Each row is a point. Each copy is the shape, with its points in the same order, stretched, turned, moved and blurred by noise. Some copies are also mirrored. Which?
(in the rows, 100 means zero)

Shape:
106; 78; 64
111; 127; 96
116; 98; 52
67; 118; 134
117; 63; 92
61; 155; 128
122; 48; 136
Copy 1, 7 rows:
111; 48; 113
134; 100; 100
133; 47; 104
94; 132; 77
87; 47; 134
111; 150; 58
66; 54; 158
Copy 1 is: only turned
Copy 2 (7 x 3):
136; 104; 125
87; 125; 78
143; 110; 97
22; 92; 108
128; 118; 152
11; 91; 62
100; 144; 181
Copy 2 is: only turned

Shape:
117; 121; 105; 58; 117; 134
195; 135; 65; 61; 141; 86
91; 95; 92; 93; 69; 92
90; 65; 102; 101; 92; 115
69; 87; 121; 132; 95; 90
122; 77; 141; 91; 75; 148
85; 85; 97; 113; 86; 100
76; 101; 106; 146; 60; 112
73; 83; 49; 73; 102; 104
113; 98; 54; 111; 117; 112
Copy 1 (10 x 6):
112; 109; 107; 74; 122; 147
182; 173; 64; 128; 124; 154
90; 108; 100; 93; 60; 103
74; 100; 81; 90; 89; 101
102; 79; 110; 115; 83; 81
51; 69; 89; 88; 86; 150
80; 103; 102; 103; 81; 96
56; 93; 132; 117; 66; 101
97; 143; 93; 75; 92; 91
101; 153; 81; 114; 110; 99
Copy 1 is: only turned
Copy 2:
76; 68; 69; 91; 74; 181
109; 47; 6; 174; 90; 153
120; 110; 97; 70; 105; 118
122; 91; 146; 68; 83; 134
91; 104; 139; 71; 94; 78
114; 99; 124; 64; 28; 169
114; 103; 133; 80; 99; 113
101; 147; 141; 81; 90; 114
114; 75; 116; 69; 146; 157
110; 84; 118; 132; 116; 150
Copy 2 is: mirrored
Copy 3 (10 x 6):
106; 125; 121; 69; 71; 99
178; 122; 80; 82; 50; 107
93; 85; 101; 116; 101; 93
80; 113; 106; 88; 114; 112
92; 84; 129; 117; 118; 121
78; 71; 100; 45; 100; 121
88; 92; 105; 112; 105; 119
62; 53; 115; 117; 103; 131
89; 155; 90; 129; 85; 86
99; 125; 86; 117; 81; 126
Copy 3 is: only turned

Shape, 12 rows:
99; 141; 124; 130; 92; 72; 88; 123; 73
57; 108; 110; 114; 127; 120; 87; 51; 62
131; 136; 161; 141; 88; 115; 89; 74; 85
122; 124; 139; 153; 97; 93; 24; 96; 101
108; 70; 32; 32; 106; 112; 99; 99; 109
151; 73; 39; 36; 139; 81; 109; 97; 107
75; 112; 137; 173; 92; 79; 89; 48; 108
113; 112; 90; 134; 77; 120; 92; 95; 94
108; 119; 147; 94; 113; 113; 93; 113; 145
127; 116; 136; 152; 128; 120; 102; 122; 96
111; 142; 95; 120; 142; 126; 100; 104; 131
101; 13; 86; 79; 109; 94; 70; 103; 121
Copy 1 (12 x 9):
99; 80; 138; 56; 65; 94; 82; 79; 125
138; 74; 103; 91; 106; 77; 128; 45; 112
131; 54; 137; 20; 97; 110; 100; 96; 80
118; 19; 151; 53; 114; 65; 97; 109; 124
90; 97; 29; 171; 112; 130; 82; 122; 132
111; 108; 63; 174; 118; 145; 35; 112; 130
94; 74; 119; 17; 137; 51; 105; 61; 130
82; 67; 110; 69; 110; 116; 126; 108; 120
100; 65; 94; 61; 82; 79; 55; 101; 63
106; 75; 168; 64; 91; 94; 97; 89; 67
78; 57; 116; 87; 87; 112; 80; 63; 80
113; 97; 76; 147; 156; 42; 84; 144; 124
Copy 1 is: only turned
Copy 2, 12 rows:
91; 85; 154; 87; 89; 52; 117; 151; 124
86; 86; 142; 62; 62; 150; 86; 139; 86
101; 104; 134; 130; 49; 46; 102; 161; 87
116; 143; 185; 117; 80; 33; 75; 137; 95
84; 117; 38; 52; 106; 113; 66; 32; 148
66; 120; 47; 40; 99; 58; 57; 7; 111
82; 111; 172; 131; 105; 94; 96; 164; 60
127; 89; 100; 109; 93; 81; 97; 108; 108
82; 168; 114; 116; 75; 59; 122; 139; 109
112; 109; 138; 107; 58; 58; 142; 109; 81
107; 150; 96; 69; 78; 63; 117; 111; 64
75; 139; 128; 112; 106; 119; 80; 30; 143
Copy 2 is: only turned
Copy 3:
52; 97; 157; 112; 87; 120; 79; 77; 120
112; 120; 99; 80; 127; 98; 30; 84; 53
61; 120; 110; 55; 116; 91; 57; 37; 158
65; 89; 77; 116; 98; 83; 56; 78; 195
154; 69; 78; 74; 61; 83; 127; 178; 64
153; 27; 79; 58; 61; 134; 106; 172; 93
129; 153; 141; 124; 152; 111; 60; 45; 156
87; 140; 99; 84; 92; 109; 110; 93; 131
77; 56; 101; 82; 144; 63; 111; 75; 148
48; 92; 80; 74; 124; 134; 92; 61; 149
70; 76; 83; 64; 164; 118; 112; 123; 130
178; 72; 52; 127; 57; 78; 99; 114; 125
Copy 3 is: only turned
Copy 4, 12 rows:
119; 86; 138; 120; 149; 74; 118; 75; 80
144; 110; 92; 86; 111; 96; 93; 128; 60
147; 101; 161; 143; 127; 150; 97; 99; 73
165; 57; 131; 138; 118; 128; 73; 57; 116
9; 66; 42; 81; 50; 116; 129; 99; 66
26; 83; 57; 59; 36; 135; 150; 49; 54
164; 128; 157; 99; 109; 106; 98; 119; 133
110; 56; 119; 109; 106; 115; 112; 121; 99
87; 119; 85; 140; 133; 157; 94; 86; 95
137; 79; 116; 90; 163; 146; 113; 97; 87
125; 103; 53; 105; 139; 141; 141; 95; 93
43; 68; 96; 53; 61; 145; 56; 99; 115
Copy 4 is: mirrored

Shape, 17 rows:
67; 60; 90; 58; 90; 94; 55; 91; 64; 86; 57
132; 65; 89; 68; 82; 139; 104; 94; 101; 121; 126
110; 128; 132; 146; 62; 122; 119; 67; 102; 138; 60
120; 68; 128; 80; 128; 96; 105; 86; 42; 68; 106
149; 60; 138; 68; 126; 91; 62; 118; 97; 78; 70
102; 138; 67; 59; 69; 95; 143; 73; 137; 127; 110
97; 146; 101; 90; 123; 137; 69; 153; 133; 138; 58
64; 122; 62; 143; 117; 79; 48; 74; 69; 102; 52
134; 138; 49; 58; 159; 124; 138; 129; 110; 123; 84
96; 55; 103; 76; 122; 55; 126; 143; 128; 54; 94
80; 122; 91; 121; 85; 117; 81; 153; 57; 140; 111
105; 92; 135; 151; 76; 123; 143; 58; 139; 50; 135
108; 97; 44; 119; 81; 57; 100; 58; 44; 111; 80
78; 90; 68; 157; 166; 89; 64; 90; 70; 73; 121
91; 111; 52; 91; 67; 102; 88; 115; 85; 69; 120
65; 123; 112; 58; 90; 85; 45; 151; 110; 124; 78
98; 84; 125; 105; 135; 123; 99; 102; 128; 70; 82
Copy 1:
142; 109; 98; 40; 86; 128; 68; 107; 52; 71; 55
141; 64; 133; 131; 88; 124; 97; 109; 95; 133; 112
117; 114; 51; 118; 78; 75; 75; 91; 148; 70; 127
129; 74; 109; 130; 119; 108; 58; 98; 63; 40; 71
92; 72; 121; 106; 106; 103; 30; 40; 13; 91; 96
112; 93; 118; 104; 66; 81; 152; 145; 93; 107; 136
28; 123; 98; 84; 52; 115; 94; 49; 103; 124; 90
124; 104; 17; 57; 70; 116; 123; 77; 110; 47; 64
57; 102; 137; 136; 50; 121; 170; 59; 77; 96; 113
90; 72; 175; 78; 139; 62; 94; 70; 35; 74; 85
95; 134; 70; 118; 123; 124; 110; 95; 127; 119; 46
119; 16; 124; 139; 100; 38; 76; 124; 150; 53; 102
192; 104; 32; 114; 100; 94; 150; 106; 79; 56; 91
111; 30; 61; 106; 100; 124; 131; 74; 126; 49; 59
135; 85; 99; 108; 81; 78; 125; 119; 84; 109; 34
56; 135; 97; 39; 101; 125; 66; 102; 62; 121; 62
72; 53; 136; 87; 83; 95; 64; 71; 99; 58; 96
Copy 1 is: mirrored
Copy 2:
145; 62; 123; 75; 159; 153; 98; 73; 95; 121; 152
121; 94; 51; 128; 100; 121; 38; 51; 87; 112; 157
46; 136; 92; 62; 72; 66; 114; 40; 140; 120; 79
155; 125; 105; 127; 90; 148; 115; 71; 32; 109; 120
180; 137; 46; 75; 118; 169; 91; 128; 97; 99; 108
93; 60; 126; 81; 69; 56; 31; 108; 125; 114; 160
81; 27; 25; 54; 72; 133; 91; 127; 137; 110; 61
70; 62; 137; 106; 141; 117; 192; 84; 116; 164; 122
158; 19; 46; 138; 18; 117; 50; 131; 101; 153; 108
184; 95; 126; 144; 122; 94; 63; 158; 96; 47; 89
76; 65; 43; 94; 110; 92; 134; 67; 51; 99; 111
52; 154; 147; 146; 61; 72; 114; 79; 127; 34; 93
115; 110; 145; 122; 120; 76; 153; 64; 80; 183; 170
84; 96; 122; 187; 121; 142; 187; 107; 58; 126; 98
99; 60; 107; 135; 108; 81; 123; 101; 98; 84; 195
92; 39; 66; 17; 145; 119; 72; 142; 98; 76; 115
115; 86; 97; 125; 90; 143; 94; 105; 128; 83; 61
Copy 2 is: only turned
Copy 3:
127; 82; 60; 83; 64; 71; 64; 65; 108; 135; 75
78; 96; 111; 97; 73; 78; 67; 110; 109; 52; 134
159; 118; 121; 91; 77; 119; 106; 176; 117; 68; 91
115; 99; 114; 110; 58; 41; 63; 99; 79; 140; 93
102; 116; 60; 159; 38; 98; 83; 87; 96; 139; 82
88; 111; 152; 59; 108; 90; 135; 85; 105; 22; 81
111; 177; 75; 99; 70; 155; 133; 108; 138; 108; 108
149; 90; 39; 63; 89; 89; 136; 111; 101; 155; 86
108; 183; 96; 121; 132; 94; 148; 75; 113; 88; 129
47; 111; 82; 114; 107; 120; 100; 82; 62; 143; 59
109; 96; 115; 67; 78; 121; 111; 122; 150; 141; 137
71; 95; 147; 57; 64; 113; 78; 174; 7; 73; 85
149; 41; 80; 95; 124; 48; 122; 98; 97; 114; 111
87; 100; 39; 54; 95; 70; 129; 131; 51; 176; 126
84; 74; 111; 71; 94; 107; 101; 73; 78; 113; 125
90; 117; 78; 69; 50; 132; 114; 87; 153; 128; 68
89; 148; 75; 89; 63; 116; 78; 125; 57; 122; 83
Copy 3 is: mirrored

Shape (15 x 12):
93; 117; 62; 112; 128; 83; 98; 135; 123; 112; 97; 113
111; 107; 99; 83; 129; 120; 109; 121; 146; 128; 138; 110
137; 68; 113; 83; 88; 129; 77; 83; 96; 41; 54; 119
105; 125; 49; 92; 87; 145; 145; 74; 114; 117; 124; 56
148; 57; 133; 98; 99; 104; 68; 104; 93; 74; 80; 80
125; 95; 75; 132; 138; 87; 89; 95; 127; 120; 128; 125
108; 148; 80; 84; 100; 107; 106; 100; 94; 105; 134; 102
94; 99; 74; 88; 129; 76; 134; 98; 134; 109; 137; 122
141; 109; 99; 100; 90; 84; 127; 102; 116; 110; 102; 110
100; 125; 88; 96; 76; 120; 124; 92; 136; 118; 94; 83
111; 56; 144; 118; 67; 110; 69; 93; 101; 50; 95; 101
101; 92; 121; 119; 162; 77; 112; 114; 97; 96; 94; 118
121; 59; 120; 106; 65; 142; 96; 102; 60; 85; 66; 128
105; 93; 129; 107; 140; 81; 73; 77; 121; 117; 94; 130
114; 45; 120; 73; 84; 89; 65; 87; 89; 96; 85; 94
Copy 1:
58; 49; 90; 115; 99; 129; 65; 87; 112; 109; 95; 99
110; 55; 93; 72; 104; 132; 52; 96; 103; 118; 112; 91
154; 125; 155; 152; 24; 110; 114; 97; 47; 35; 126; 61
126; 89; 121; 98; 106; 76; 71; 5; 134; 77; 62; 132
145; 116; 139; 150; 84; 126; 111; 115; 54; 83; 139; 57
77; 82; 109; 119; 106; 117; 16; 106; 103; 121; 102; 86
95; 106; 122; 76; 100; 92; 91; 56; 108; 94; 63; 102
83; 76; 73; 82; 99; 118; 61; 87; 132; 94; 102; 131
121; 92; 123; 118; 92; 120; 74; 98; 104; 82; 80; 119
131; 56; 121; 106; 92; 84; 87; 81; 126; 74; 82; 131
154; 120; 162; 124; 82; 102; 126; 147; 111; 65; 134; 47
62; 94; 106; 105; 128; 132; 71; 106; 81; 77; 119; 77
154; 125; 142; 141; 73; 114; 103; 94; 78; 42; 85; 23
91; 75; 105; 125; 95; 90; 62; 144; 64; 90; 129; 85
142; 99; 89; 148; 73; 104; 130; 127; 74; 82; 139; 69
Copy 1 is: mirrored
Copy 2, 15 rows:
85; 80; 62; 141; 89; 87; 122; 126; 136; 94; 79; 74
77; 125; 94; 129; 67; 69; 101; 123; 121; 106; 132; 79
115; 35; 98; 67; 85; 120; 67; 74; 97; 133; 87; 122
143; 115; 118; 129; 64; 94; 81; 141; 55; 72; 104; 80
88; 82; 108; 39; 81; 113; 74; 86; 97; 113; 91; 98
60; 111; 46; 116; 86; 43; 99; 111; 133; 93; 87; 107
87; 124; 89; 125; 103; 124; 108; 139; 69; 92; 115; 90
68; 99; 95; 145; 82; 34; 122; 132; 105; 98; 115; 90
78; 74; 111; 117; 105; 83; 83; 145; 104; 87; 107; 98
117; 92; 110; 120; 66; 110; 99; 124; 109; 75; 120; 98
78; 65; 84; 16; 72; 103; 84; 60; 86; 109; 131; 123
78; 92; 94; 106; 125; 47; 92; 77; 116; 78; 90; 77
156; 49; 95; 34; 103; 117; 54; 93; 75; 128; 109; 100
72; 124; 77; 91; 92; 72; 120; 73; 150; 93; 105; 122
109; 100; 106; 35; 64; 116; 119; 101; 98; 133; 106; 109
Copy 2 is: mirrored
Copy 3:
111; 75; 94; 86; 124; 111; 72; 59; 116; 117; 94; 104
76; 78; 95; 106; 168; 110; 132; 70; 99; 125; 101; 100
73; 88; 49; 131; 87; 88; 87; 149; 75; 89; 87; 105
84; 123; 120; 118; 152; 110; 131; 46; 123; 39; 71; 92
63; 91; 71; 118; 64; 104; 103; 131; 89; 130; 89; 84
104; 93; 74; 82; 117; 116; 116; 64; 142; 120; 109; 99
83; 72; 105; 97; 132; 139; 88; 85; 112; 89; 116; 79
80; 110; 87; 92; 149; 92; 120; 37; 108; 85; 121; 109
54; 118; 93; 64; 121; 114; 98; 96; 123; 93; 86; 89
84; 132; 111; 109; 155; 104; 87; 81; 113; 77; 67; 96
96; 109; 62; 129; 81; 110; 100; 126; 48; 119; 103; 106
105; 70; 75; 63; 102; 79; 97; 92; 96; 125; 101; 67
111; 73; 89; 96; 91; 93; 114; 156; 70; 106; 99; 126
109; 98; 76; 100; 114; 83; 92; 110; 124; 132; 118; 79
83; 105; 92; 141; 77; 84; 108; 114; 94; 122; 127; 116
Copy 3 is: only turned
